Each row of a before or after table is a point. One or more steps were done to the points. Then noise was added and the rows were shuffled. The steps act on how far a point lies along the listed directions, d1 being the first. What was done? A step turns or swaps two directions, mirrors them in a line or flattens them onto one, adds a multiple of one to another, or multiplies one. Angles are multiples of 10 degrees, from the lower direction toward the higher: turns from -170 to 170, lines from 10 to 170 but not 90. Use the fewest steps. Two steps may share a direction if one is a turn and the other turns, adds or multiplies; they go together, in the order done. Otherwise the lowest direction goes first.
(in the rows, 128 means zero)

Directions:
(1): [141 188]
(2): [188 115]
Before (8 x 2):
[[212 147]
 [ 68 143]
 [156 123]
 [125  96]
 [126 113]
 [ 65  96]
 [176 100]
 [208 132]]
After:
[[ 75  84]
 [113 126]
 [123  65]
 [122 187]
 [ 99 139]
 [159 200]
 [174 198]
 [129 149]]
Steps: swap d1 and d2

Directions:
(1): [117 158 149 172  43 100]
(2): [161 191 151 155 142 198]
(3): [116 116 101  70  69 188]
(4): [199 121  54 153 114 118]
(5): [110  58 134 193 126 173]
Before:
[[ 75  85 164 117 142 129]
 [125 107 110 128 107 130]
 [105  97 139 127 167 115]
 [ 93  49 137 140 101 136]
 [142 141  95 132  92 155]
 [122  93 132 148 201 121]
 [144 123 122 112 191 156]
 [123  96  94 107  97 128]
 [140 139  99 126 104 133]]
After (9 x 6):
[[150 115 111 133 183 123]
 [ 77  39 148 154 132 122]
 [130 158 112 148  96 161]
 [ 67   5 178 210 105 195]
 [ 97 140 155 134 106 155]
 [133 164 129 124 113 140]
 [112 121 146 149 113 163]
 [ 97  84 143 143 164 125]
 [114  63 138 173 200 147]]
Steps: flatten d1 and d3 onto the line at 40 degrees; swap d2 and d4; multiply d5 by 2.5

Directions:
(1): [177 157 165 116 200  88  85 130 101 169  56]
(2): [132 198  67  64 157 127 203 118  88 125 136]
(3): [130 152 171 151 140 110 117 202  54 112 207]
Before, 9 rows:
[[ 76 155  63  98  83 156 211  95 119 136 138]
 [107 107 100 116 126 149 158 109 184  97  75]
 [144 133 145 165 131 151 126 210  77 121 205]
 [154 151 152 152 175  79  91 152  69 170 110]
 [ 93 145  86 105  71 117 191 132 112  76 198]
 [ 89  97 139 152  98 156 108 143 165 101 161]
 [185 164 102  71 171 114 126  87 153 178  15]
 [104   9 183 191  85 144  63 113 187 115 115]
 [137  79 190 221 150 104  21 116 140 149  85]]
After:
[[117 125  93 107 142 142 164 108 172 101  66]
 [139 201  99  71 155  77 172 133  68 115 123]
 [131 188 102  82 167 111 165  93  92 184  60]
 [119  89 172 198 118 106  67 152 114 144 148]
 [ 67  61 119 221  61 160 107 112 165  87 192]
 [ 69  68  75 122  49 175 194  97 163  72 188]
 [161  78 159 142 123 127  57  99 202 167  28]
 [148 150 131 152 143 151 141 207  62 125 202]
 [ 94 145  92 101 119 155 163 135 135  96 167]]
Steps: turn d1 and d2 by -80 degrees

Directions:
(1): [141 101 118 143 114  58 173  54 151 223  49 134 103 118 117 181 105 106]
(2): [ 42  88 117  67 107 101 115 197 100 142  76  75 190  63 126 126 114 105]
(3): [ 77 101 103 109  88  96 146 102  88 145 124 100  68 181 118  51 211 194]
Before (13 x 18):
[[201 214 149 173 150 194 124 121 149  39 232 141  96 200 159  73 180 182]
 [111 115 118  70 118  41 153 128 136 182  43 124 159 107 125 128 121 106]
 [206 155 129 182 146 211  91 107 138  51 220 173  76 174 116  91 183 147]
 [193 157 142 155 143 112 126 101 164 181 120 197 189  47 133 228  53  30]
 [104 125 154 102 153 164 128 170 109 110 119 103 169  65 119 148 109  96]
 [ 51  77 107  85  78  97 158 173  90 159  84  69 161  96 102 115 134  99]
 [127 133 140 134 114 182  89 164  73  52 240 118  96 169 110  22 191 181]
 [135 169 154 124 152 221  52 233 132  21 158 130 228  82 143 145  84 102]
 [131  88 156 126 122 125 129 115 129 151 109 122 167  72 149 175  83  78]
 [118 113 125 142  78 107 146  56  73 146 150 131  55 184 116  89 210 174]
 [ 59  97 132 106 117 108 120 130 119 125 102 107 159 114 101 108 130 140]
 [128 129 141 135 155 178  75 203 128  47 152 137 148  94 129 182  86  90]
 [191 154 113 141 141 143 146 135 165 114 122 135 164 113 123 194  88  85]]
After (13 x 18):
[[160 102 150 160 117 127 149  75 132 154 125 131 118 103 142 154 117 115]
 [140 123 128 125 114  95 129 109 138 193 112 166 165  61 125 176 104  59]
 [120 137 147 126 120 184  76 192  71  46 239 107 129 140 122  41 158 151]
 [189 185 149 167 156 223  77 155 136  26 186 166 143 166 145 123 132 152]
 [ 75 162 141  77 120 185  92 246 105  34 171  65 203  96 163  63 160 146]
 [201 134 127 185 111 120 182  51 146 160 138 160  66 187  97 145 130 118]
 [ 79 105 128 108  83 100 111 131  66 133 122 102 133 103 124 113 167 127]
 [ 69 100 110  83 120 192  61 235  93  43 164  93 178  79 120  73 167 108]
 [157 141 132 157 142 168  87 151 129  56 165 146  93 138 126 164 126 125]
 [182 144 133 123 131  59 166  65 163 186  69 166 111 152 124 137 115 120]
 [143 127 133 158 137 128 138  68 145 123 143 150 103 166 100 130 132 144]
 [174 139 162 154 159 166 152  83 126 115 151 149 102 138 126 146 135 132]
 [148 136 103 106 118 121 144 144 142 112 109 115 160 115 118 164 111 108]]
Steps: mirror d1 and d2 in the line at 10 degrees; multiply d3 by 0.4

Directions:
(1): [170 137  83  97 139 156 114  84   7 170 170 106 127 125 128 173 160 114
 106 159 118 125 143  93 144 142  81  98 138  92 131 134]
(2): [121  79 120 104 160  86 145  60 136 157 105 202 162  72 129 145 105 149
 176 117 168 148  82  84  89 106  87 132 153 121  99 101]
(3): [129  97 119 113 125 159 165 132 123 125 179  94 167  95  85 159  41 187
 129 161  98 137 137  89 142 144 183 169 145 172 179 111]
(4): [133 115 107  97 177 142 206 164 137 104 183  81 115 119 111  72 113 106
 110 122 125  95 141 125  49  99 117  88 145 115  60 108]
Before:
[[139  92  65 101 145 149 163  14  16 196 196 158 172  47 115 232 101 147
  164 168 118 171  93  34 154 153  90 120 175 112 154 111]
 [108  97 139 141 150  55  98  59 168 144  64 217 140  84 168 127 142 138
  201 108 153 144  98 117 104 104  70 133 141 119  81 115]
 [132 122 112 129 145  86 133  86 117 144 118 161  91 106 149 116 139 108
  139 128 151 121  98 130  84  82  73  92 154 101 107 110]
 [132 118 130 118 117 146 176 164 156 124 140 105 130 132 107 139 103 165
  122 135 107 109 136 135 115 134 139 145 117 168 157 104]
 [108 124 120 109 145  84 135 137 172 121 128 150 120 119 102  84 127 127
  147  93 139 107 123 115  48 114 116  82 133 117  74 115]
 [108  95 169 153  91 113 106 123 191 103  96 165 160 127 119 148  96 172
  140 109 128 157 113 134 168 146 159 173 117 159 167 132]
 [115 167 143 150 120 159 159 181 158  79 136  78 107 151 135 124 129 109
   98 142  98 158 151 153 155 123 151 154 119 147 174 161]
 [137 127 141 120 124  67  87  65 129 163  51 212 137 119 185 171 190 121
  158 112 174 154  84 117 136 102  62 121 109  80 115 112]
 [161 159 121 118 123 166  72  70  34 176 148 111 142 133 124 213 160 119
   97 162 103 140 136 102 204 170 108 139 139 113 185 147]
 [130 107  95  94 213  86 196  84 136 151 135 176 105  96 158  84 179  84
  136 100 176 102  96 111  34 107  52  69 158  68  10 101]
 [175  83  87  85 181  92 125  60  81 218 119 180 147  79 104 177 106 130
  179 132 148 158 100  42 123 131  70 117 175 101 110  99]
 [119  99 122 114 147 101 184 128 150 136 117 152 136 109 115  95 105 139
  143  82 145 131  87  98  17  92  91 111 154 147  80 101]
 [128 143 128 119 124 159 148 165 166  78 207  61 113 136 121  85 128 134
   95 115 129 121 141 158 112 121 162 122 117 143 121 109]]
After, 13 rows:
[[105 149 181 157 107 124  81 130 180 126  87 142 137 146 134 146 135 123
  121 116 124 143 111 154 181 148 154 169 118 147 167 142]
 [136  99 103  99 154 114 188 110 107 152 139 142 140 106 106 119  99 139
  130  99 135 128  91  76  21  99  84 103 156 142  85 101]
 [128  96 110 118 138 108 161  92 120 141 156 133 123  83 117 144  65 157
  138 152 125 125 106 100  98  94 119 131 169 135 149  97]
 [142  78 121 118 171  61 128  97 187 187  76 202 138  85 106 140  85 137
  199  96 156 156  89  75 107 118 104 139 167 124 102  96]
 [132  74 107 111 151  98 118  42 103 162 125 177 173  53 130 169  80 180
  192 153 122 147 119  72 121 125  92 156 161 139 124 103]
 [133 121 145 142 100 109  73  93 117 133  95 178 133 144 144 152 170 126
  127 111 137 151 114 140 168 150  96 130 117 108 136 149]
 [136 145 133 124 117 126 141 155 148 132 111 131  96 157 138 116 177 118
  122 116 131  97 131 161 107 122  89 112 111 127 120 116]
 [126 111  97  87 148 109 148 120 117 138 169 126 142 104  76 119  95 154
  139 126 118 109 135  79  63 127 121  87 148 122 100 109]
 [135 157 117 119 131 158 128 154 140  88 200  71  97 148 135  85 166 108
   89 112 132 121 139 160 109 119 131  96 115 121 105 113]
 [142  85 124  96 121 109 136  73 108 161 126 171 189  77 128 217  77 196
  161 158 131 169  95  64 157 121 132 172 134 141 182  85]
 [128 184 135 147 129 158 143 175 128  92 127  82  97 161 150 125 167  89
   92 140 111 155 150 159 160 119 119 136 117 126 157 167]
 [ 61 113 148 167 129  76 144  83 216 127  74 229 131  88 164 127 142 106
  195  82 167 166  56 131 112 117 104 125 139 123  96 121]
 [131  65  82  76 198 128 251  91 129 145 203 129 155  47  94 132  57 164
  139 149 132 112 108  58  49 130 125 123 184 132  84  74]]
Steps: multiply d1 by 0.4; turn d1 and d3 by 160 degrees
